Each row of a before or after table is a point. The points were changed in one or more steps. Then noise was added and the rows were shuffled. The steps act on how far a point lies along the listed directions, d1 being the first. Write out the steps. A step turns or swaps two directions, mirrors them in a line or flattens them onto one, adds a multiple of one to another, or multiplies one. Angles are multiples of 10 degrees, from the lower direction toward the higher: turns from -170 to 170, lines from 10 to 170 but not 90. Use the fewest steps. Two steps may share a direction if one is a turn and the other turns, adds or multiplies; they go together, in the order done. Otherwise the lowest direction goes first.

Directions:
(1): [-48 -37]
(2): [-37  48]
Before:
[[ 47   1]
 [ -6  45]
 [-23  60]
 [-14  52]
 [ 14  32]
 [ 37 -58]
 [  1  89]
 [-41 -46]
 [-50  42]
 [-44 -28]
 [-56 -18]]
After:
[[-34   4]
 [ 40  35]
 [ 54  31]
 [-17  42]
 [-21 -39]
 [-76   6]
 [-34  -8]
 [ 32 -34]
 [-39  15]
 [-42  26]
 [ 36  45]]
Steps: multiply d1 by -1; multiply d2 by 0.7

Directions:
(1): [-16  26  57  74  13  36]
(2): [-29  30  38  -1 -49 -74]
(3): [ 29 -73  46  10  33 -39]
Before:
[[   9   -9   28   -4  -68  -92]
 [ -24   58  -56  -51  -30   26]
 [ -53   90 -100  -10  -59   61]
 [ -12   68  -67   14  -24   31]
 [   8  -18   -3   -3   22   25]
 [   1   -7   85   -1   -9  -20]
 [  11  -56  -46  -18   13   17]
 [   7  -16 -118  -78  -13   48]
 [   7  -28   16    0   21  -34]
 [  37  -62  -50  -56   73   29]
 [ -26   59   23   55   33  -18]
 [ -25   63   -6  -26  -39  -42]
 [ -20   62  -40  -11  -24   25]
 [ -13   64   52   78  -42  -25]]
After:
[[  12  -17   -3   -5   23   25]
 [ -15   34  -53  -45  -17   28]
 [  -5   46  -54   10  -17   21]
 [  10  -57  -53  -18   20   25]
 [  -8    4   85   -6  -17  -23]
 [  21  -38 -119  -79    4   63]
 [  11   -5   21   -8  -66  -84]
 [ -14   68   63   78  -52  -43]
 [ -16   43  -25   -7  -18   18]
 [   2  -16    6   -3   16  -24]
 [  43  -58  -64  -56   83   50]
 [ -35   56   31   52   21  -32]
 [ -17   51   -1  -23  -31  -46]
 [ -35   56  -81   -7  -43   45]]
Steps: add 0.3 times d1 to d2; multiply d3 by 0.7

Directions:
(1): [-28  15  32  60  45  21 -57  37 -46 -36  63]
(2): [ -1  62   3 -47  20  -1  30  46  22  72  71]
(3): [-30 -20 -66 -12  40  41  -3 -31 -80  60 -14]
(4): [  1 -32  25  -7 103 -49 -10  36  26  20 -55]
(5): [ 67  47 -38   7  47 -34  57 -21 -39 -57  11]
(6): [-37  40  60  54   8  43  80 -11  -7  16 -45]
Before (9 x 11):
[[-33  29 -33  59  39  61   7 -20 -95  20  17]
 [ -7  -1 -38 -20  54  -5  47   4  -3  52 -51]
 [-20   1  -9  -9   1  16 -36  -9  -6  14   4]
 [ 16  25  51  48 -75  33 -17 -19  -8 -43  22]
 [  5  55 -27  22  84  23  43 -34 -60  17  44]
 [-39  24  96  51  48 -26 -33  56  10 -10  20]
 [ 26  -9 -54 -32  -3  -7   0 -38  20  49 -35]
 [ -5  51  20 -25   8  27  55  29  20  48  12]
 [-26  54  39  19  21  15  47  16  19  37 -11]]
After:
[[ -26   -4   -1  -17   14   16  -37  -10   -1   26   -9]
 [   0   18   10   15  -11    2    5   -8   23   -6  -23]
 [  26    1   77   -9    8  -99   17   30   99  -25  -64]
 [  -2   15  -62    0  -38   60  -26  -41  -38   44   26]
 [ -22  -16  -95  -29  -27   49   30  -45  -56   62  -29]
 [  29   25  100   66   29  -20  -28   40   29  -59    4]
 [ -19  -21  -93  -12  127   35   11  -64 -101   72  -25]
 [ -64  -41  -82   19  118   60  -18  -29 -118   97  -68]
 [   5    9   -9  -13  -15   17   -6   10    5   -7   14]]
Steps: turn d1 and d4 by 90 degrees; flatten d2 and d6 onto the line at 130 degrees; turn d3 and d5 by -20 degrees; multiply d3 by 2
